Each row is a point. The window is the flat piece filled in between its corners: a triangle in 3 columns, a solid with four corners in 4, and so on. A path goes straight from each point to the next, and from the last back to the first. List the points from which the path goes on through the window.

Window (3 x 3):
[[-51 -18  13]
 [ 13  -7  -5]
 [ -1  16  13]]
Path:
(1): [ 15 -15  26]
(2): [ -9  -2 -13]
(3): [-60  -2 -12]
(4): [-31 -18  19]
(5): [-23 -34  30]
(6): [-55 -12  -3]
(7): [ -7  -2 -17]
(8): [  9 -11   8]
Through the window after points: 1, 3, 7

Window (4 x 4):
[[-52   1   4 -24]
 [ -8  19 -21 -16]
 [ 39 -24 -26  -3]
 [-24  -9  44   9]]
Path:
(1): [  9 -32 -13  24]
(2): [-58  -4  28  21]
(3): [-35  13  60 -38]
(4): [ 11  -3  21 -11]
(5): [  4 -14   7  21]
(6): [-39 -11  21  31]
(7): [-16  -5  43 -14]
(8): [ -3  11  -1 -44]
(9): [-22  17 -31  24]
(10): [ 24 -13 -21  31]
(11): [ 42 -11 -12 -22]
(12): [ 18  -7 -12 -27]
(13): [  4  -1 -25  13]
(14): [-52 -11  31   9]
(15): [-30 -19  31 -33]
(16): [ 25 -16  -7 -21]
Through the window after points: 6, 8, 12

Window (8 x 8):
[[ 26   1  24 -20 -57   2  16   7]
 [ -1 -27  19   5  39  28  -9  -8]
 [-19  26  -5  19  -5 -24 -17 -27]
 [ -4  10   1   3   2  40  17 -17]
 [ -6  35  23 -41 -32  15   0  -4]
 [-22  11  12  22  25 -26  14 -16]
 [  8  11  -6 -17  17  -1   2  -7]
 [ -3  36  12  38  39 -17  -9 -26]]
Path:
(1): [ -2  19   3   0 -16   5  -4  28]
(2): [-1 17 11  9  9 16 -2  8]
(3): [  9  -1  23 -26  11  10  20 -38]
(4): [ -7   4  10 -17   5   6   4 -51]
(5): [-10  18  11   9  16  14   0   4]
(6): [-6  8  7  0 -5 11  3  4]
(7): [  7   2  13 -11 -11   1  13 -27]
(8): [ -1   3   9 -16   9   5  13 -43]
(9): [ 4 20 -5  7  7 19 -4 28]
(10): [-15  15   6  15  13   2   9  -2]
(11): [  0   0  16  -3  12 -15  18 -53]
(12): [ -3  -7  18   3  18   4   1 -60]
(13): [-5  4 12 14 27  8 -3 -1]
(14): [-20  14   3   5 -11 -12  -8  21]
(15): [ 14   7  19 -12  13  -5   0 -25]
(16): [ -1  16  19 -19 -14   6   1 -19]
Through the window after points: 8, 10, 12, 16

Window (9 x 9):
[[ 29   0   6  10  33  33  -7  20 -23]
 [-18  21 -10   0   1  -4 -22   6  19]
 [ -9 -14   4  23  34 -13   0   5 -11]
 [  5   1  -4 -11  46 -32 -22 -21 -30]
 [ 35   8  22 -12  -8   5 -18  13 -11]
 [ -6   7  -8  19 -12  23  -9 -20   4]
 [ -8  60  -5  12   0 -39 -32 -14  10]
 [ 23   0 -31   4 -29 -20  -4   0  16]
 [  0   5  -6 -12  35 -31  30 -52   5]]
Path:
(1): [ 10   2  -3  28  12 -16 -18 -17  27]
(2): [  4  26  -6  -5   6 -14  -4  -8 -21]
(3): [ -2  16 -15  -3  -3 -24   3  -7  -9]
(4): [ 14  -2  -2   7  18 -13 -34 -26  33]
(5): [ 33  -6   8  22  31  -3 -45   8   2]
(6): [ -2  24  -4   1   1   0 -11   3 -13]
(7): [ -8  19  -7 -14   8 -27  -6  -9 -16]
(8): [  4  12  -4   6  27 -24 -24 -22   3]
(9): [  9  -1   2   9  34 -24 -13 -24  11]
(10): [ -7  15 -15 -18   9  -5   3 -14 -44]
(11): [ -3  26  -7  -3  17  -9   5   4 -31]
(12): [  6   8  12  11  30 -11 -46 -21  23]
(13): [ 52  -4  18  -6   9   1 -30   0   9]
(14): [  7  18  11  -8 -13   1  -3  13 -23]
(15): [ 11  17  -6   2  17 -19   4   6 -22]
(16): [  9  17   5   3  28 -14 -29  -1   2]
Through the window after points: 9, 13

Window (12 x 12):
[[-30  -3   5 -21  -3  10  -5   2 -25  17   7 -38]
 [-20  17  -3 -32  20  50  58  -5   3  42 -19  11]
 [ 12 -14  54  31  10   7  -7 -22  19   7  14   7]
 [-14 -24  -1 -47 -15   2   2  -5 -26   4  15   2]
 [-44  -9 -11 -24  22 -12  32  -3  16  32  -7  13]
 [-20 -10  10 -38 -27  16 -18  44 -17   9  16 -13]
 [-10  -4  18  37  -3 -33   7 -34   9  22 -34  36]
 [-20   2  -4 -36  45 -11  14  -8  10  35 -60  10]
 [-11 -15  -5 -11 -20  38 -25   2   4  -9  20 -14]
 [-37  10  18 -39 -15  12  -6   2  -7 -13  10  -8]
 [-18 -24  12  29  23 -43  11  -6 -10 -16 -35  22]
 [ 17  21   9   7  11   1   2  -6   9   7  13  -1]]
Path:
(1): [-18   7  11  -9  13   6 -14 -18 -18  19  -4  16]
(2): [-24   1  10 -19  12  16  -9   8 -19  10   8  10]
(3): [-12 -13   9 -41 -25  -7  15   6  19  10 -21 -20]
(4): [-19  -3  14 -27 -15  -2  13  -2  -1   3  -3 -27]
(5): [-43   9   4 -12  18  20 -24   0 -19  11  11  23]
(6): [-17   4  13  16  11  -6 -11 -14  -1  23 -14  28]
(7): [ -9 -18  20  -9  -6 -11  34  -5  19  -3 -23 -24]
(8): [  0 -16   9 -11 -19 -13  12 -10  12   5 -16  -8]
(9): [-24  -2  10   2  12  -7  -9  -4 -10   7  -4   7]
(10): [-34   3   7 -12  23   4 -15  -6 -16  33  14  37]
(11): [ -7  -5   9  -7   7  -6  27 -14  15   1 -29 -17]
(12): [ -9 -15   6 -17  -9  -2  20  -1  10   3 -16  -7]
(13): [-29  -6   6  22  21   1 -38  -1 -24  -5   8  18]
(14): [-32   3   1  -8  34  -3  -1  -9  -7  28 -15  20]
(15): [-13  -6   1 -31   8   4  19  -1  11  18 -29  -6]
(16): [  0 -18  -1   7 -12  -6  26   6  36  -1 -15  -9]
Through the window after points: 2, 4, 12, 14, 16

Window (14 x 14):
[[  1  -2  16 -15 -17   3   0  -4   2  21   6   9   6  -7]
 [  1  -6  -3 -20 -21  -2   0   2   6  16  -7 -17  -9   5]
 [  2   8   8  -3   5  -8 -21  -9  -7  -1  -6  -7   8 -16]
 [  3  -5  -9 -11 -16   4  -7  -2   3  -6 -11  27  -7  12]
 [ -7  -8  19 -11   2   3 -10  14  12   0   8  -4   2  -3]
 [  7   8 -22  -6   0   1  -9  -4  15   4   6   9   0 -15]
 [ 36 -20  22  23  25   8  19  19 -16   2  22  27 -19  19]
 [ 18  -9  19 -19  11   1  -9   7 -11   4  28  -8   8   9]
 [  8 -12  -4 -22   0 -15   2  -6  25   0 -12  -5  20  -2]
 [ -2 -18  -4 -10 -15 -17 -10   2   4   4  11 -12  16 -10]
 [  3 -16   9 -17  -2  13  -3  23 -15  21   0   0  11   2]
 [ -9  17   1  -1   6  -4   5  -1   0 -10   4   1  21   2]
 [ 14  -4 -13 -18  -4  10   0 -16 -24 -27  15  -6 -23 -60]
 [-10 -14  -5   8   8  31   5 -18 -14  16   3  37 -29  11]]
Path:
(1): [  9 -15   0   1  -2  11  -5  -1  -5  -6  10   9   6  -4]
(2): [  4 -10  -5  -8  -1  18 -12 -17  -3 -10   4   3   0 -11]
(3): [  1   0   1  -7  -5 -16  21  19 -18  19   8  18 -31 -11]
(4): [  0   1  14 -13   0 -14  -1   4   0   4   9   0  -9  -5]
(5): [  9 -16 -10  -8  -9  24  -8  -7   3  13   1  -6  31 -14]
(6): [11 -6 -3 -4 -8 13 -1 -4  0 -6  2  0 -5 -7]
(7): [-10  -4   4 -13   7 -23  -6   5  -7  12  -1   8   8 -16]
(8): [  2   5   2 -19   4  -8   2   1  -2   8   5   5 -12 -15]
Through the window after points: 2

Window (14 x 14):
[[ 20  -5   0  47 -60   6 -39   4   0  -6 -10 -25   5   3]
 [ 20 -19   3  41 -22   7 -10   1   5  15  12 -26 -46 -23]
 [  2 -32 -21  24 -22   7 -40 -20  23  15  -7 -20 -19  13]
 [  8  14  21 -60  17  -7   6  23  -7 -24   0 -13  11  10]
 [ 14 -42  18  34 -36   8 -46 -12  25  -8   8   0  -9 -33]
 [  7 -22  19 -35   3 -23  23  12 -41  -1   3   5  32  18]
 [-23  23  15 -34 -12 -12  15 -10 -13   4  12   9  12   0]
 [  8  16  22  -8  37 -40  -9 -13 -25 -15  12  -2  14  -1]
 [  8  -5 -37   1 -10  -6  22   4  10  -5 -55   9 -17 -29]
 [-11  -7 -25  20  15  15  45   5  27 -15 -21 -12   8 -18]
 [ 39 -18   2  27 -39  41 -29 -39  -2   8 -14 -20  -2 -12]
 [  3   8  17 -21  13  -8  -9  20  -8  32  -7  -7  32 -12]
 [ 19  10  32 -16   5 -16  20   5  16   9 -12  18   9  23]
 [ 22  17  -9 -29  19 -13   5  17 -14  -4  33  26  24   6]]
Path:
(1): [ 17   9  -3 -31 -16 -29  17  18   5   9 -10 -16  10 -19]
(2): [ 20  -6  -5  24   8 -33   7  -3  24  14  12 -19   2 -14]
(3): [  6  -5  16   0 -38  33 -35   3  -6 -15 -15   4   0  -3]
(4): [ -4 -14  11  -3  16  23 -36 -13 -25 -22  22  34  16  19]
(5): [ 24   1  -4   7 -21 -21  17   6  18  10  -9 -34 -19 -19]
(6): [ 20 -35 -20 -10 -30 -20   1 -18  49 -16   7 -40  -8 -11]
(7): [  3  27  22  20   7  22 -10  10 -30  11 -14  14   2  -6]
(8): [ 16  -9  -5  12  -3  17 -16   3  -6  -7  -8  -2 -13  -1]
(9): [  0 -22  -2  13 -27 -17  -3 -20  26   8   1 -17   7  -1]
(10): [ 35  -3  -7  -8  -2 -12  26 -11   2   0  16  -7  23 -41]
(11): [ -9  12  -3 -16  14   1 -16  27 -12  -6   6  26   3  40]
(12): [  7  -7  18 -15  11   5  -6   4 -18 -13   9   3  11  15]
Through the window after points: 10, 12
